Each row is a point. Each copy is the shape, with its points in the same order, turned, moved and blurred by noise. Some copies are also mirrored. Which?

Shape, 7 rows:
[[ 52  48  36]
 [ 23  38  74]
 [-35  32 -19]
 [-20  13 -13]
 [ -6  18 -36]
 [-16  13  -8]
 [  1 -63 -22]]
Copy 1:
[[-30  25  88]
 [-62  -8  63]
 [-10  50 -21]
 [  5  27  -6]
 [ 21  43   3]
 [ -2  20   2]
 [ 61 -28  -7]]
Copy 1 is: only turned
Copy 2:
[[ 48  -8  72]
 [  4 -31  85]
 [-15  39   3]
 [  0  18  -2]
 [ 16  33 -11]
 [ -1  17   3]
 [ 20 -38 -58]]
Copy 2 is: only turned
Copy 3, 7 rows:
[[ 62 -25 -40]
 [ 38 -67 -42]
 [-27  22 -38]
 [-16  18 -19]
 [  3  42 -13]
 [-11   3 -15]
 [ -9  13  61]]
Copy 3 is: mirrored
Copy 4 (7 x 3):
[[ 71 -14  29]
 [ 60 -65  34]
 [ 16   0 -46]
 [ -3   2 -28]
 [ 19  23 -22]
 [  3  -2 -20]
 [-63  12  19]]
Copy 4 is: mirrored

Shape, 7 rows:
[[ 48 -42 -29  -8]
 [-10  47  -9  69]
 [  3 -33 -16  14]
 [ 22 -40 -16 -21]
 [-59  11  22 -42]
 [ 15 -51  17  -3]
 [-38  51  47 -18]]
Copy 1:
[[ 28 -39  14 -18]
 [-21  58 -38 -48]
 [  2 -29 -18  -4]
 [  0 -40  26   0]
 [-61  11  11  59]
 [ 19 -27  -8  37]
 [-41  70   3  57]]
Copy 1 is: only turned
Copy 2, 7 rows:
[[ 61  -1  -7 -21]
 [-46 -65  18  40]
 [ 23   3  17  13]
 [ 40  23  -3 -15]
 [-69  50  -6  -8]
 [ 25  29  36 -19]
 [-89  11   6 -24]]
Copy 2 is: mirrored
Copy 3 (7 x 4):
[[ 60   9 -24 -11]
 [-64  38 -25 -36]
 [ 15 -12 -18  -9]
 [ 50  -5  -2   2]
 [-26 -17  68  28]
 [ 39 -29   3 -29]
 [-46  15  78 -15]]
Copy 3 is: mirrored
Copy 4:
[[ 31 -34  42  -6]
 [-68 -20 -29  41]
 [ 19 -17  17  28]
 [ 38 -10  23  -8]
 [ 28  55 -50  13]
 [ 31  17  40  22]
 [-28  64 -49   7]]
Copy 4 is: mirrored

Shape:
[[ 18  39  36  27  14   8]
 [ 60  65 -37 -86 -11  35]
 [ 18   8   0  17  -3  25]
 [-10 -40  55 -20  40  54]
 [ 10  13 -13  28 -19   8]
 [ 13 -17  28 -33 -22 -52]
 [-13  21   4  23 -10  -2]
 [-14   7  44  -1 -11 -62]
 [-11  -6  -1 -25  18 -50]
 [-66 -10 -10 -23  22   2]
 [ 41  39 -43 -17 -40  56]
 [-14 -35 -49   4  15   1]]
Copy 1:
[[-34  60  47  18  11  -3]
 [-62   1  55 -81 -81  -7]
 [-17  25  35  29 -17 -18]
 [  4 -26  52  22  46  30]
 [-14  35  11  24 -32 -26]
 [ 59  54  12 -29 -12   8]
 [-21  46   1  27 -20  -8]
 [ 29  86  -5  -7  17  22]
 [ 27  42 -21 -35  10   0]
 [ -4  -8 -35  13  14  35]
 [-34  -5  44  -3 -88 -22]
 [ 11 -13 -33  16  -3 -37]]
Copy 1 is: mirrored
Copy 2:
[[ -5  35 -29   7  40  -8]
 [ 69  -4 -26 -79 -45 -16]
 [ -4 -13 -20  -3  24   2]
 [  3  -6  14 -42  90  49]
 [-15 -17 -17  16   8  -8]
 [ 56   8  38  30  16  17]
 [-20   0   0  13  11  -7]
 [ 24  40  45  51  23   1]
 [ 29  -4  57  10  32 -25]
 [-27 -13  70 -35  33  -7]
 [  7 -30 -51 -45 -45   2]
 [-14 -64  29  -5  32 -21]]
Copy 2 is: only turned
Copy 3:
[[-34 -24  22  11 -26  50]
 [ 18  72  84 -66 -31  19]
 [-30   8   7  -7 -41  12]
 [-40 -33 -46 -77 -33  44]
 [-32   3   9   7 -23 -13]
 [ 34 -53  14 -30 -26 -25]
 [-30 -20  12   9  -5   5]
 [ 24 -82  20  -5  -5   3]
 [ 43 -27  -2 -12   6  -3]
 [-13 -15 -31 -36  53  -9]
 [-43  57  56 -27 -35 -10]
 [  0  19 -50  -1  -1 -31]]
Copy 3 is: only turned
Copy 4:
[[ 18  58  -3   1  51  -8]
 [ -2 -77 -19 -40  95  -9]
 [-12  33   1 -21  22  13]
 [-65  33  53  29  22 -46]
 [  1  33  -9 -24  15  37]
 [ 42 -19  35  27 -12   3]
 [  1  34 -10   8  11  23]
 [ 53  20   9  50  -6   0]
 [ 25  -4  -5  17 -25 -29]
 [-41   3 -36  44 -26 -10]
 [-22 -19 -13 -55  68  46]
 [-26   2 -22 -28 -44   1]]
Copy 4 is: mirrored
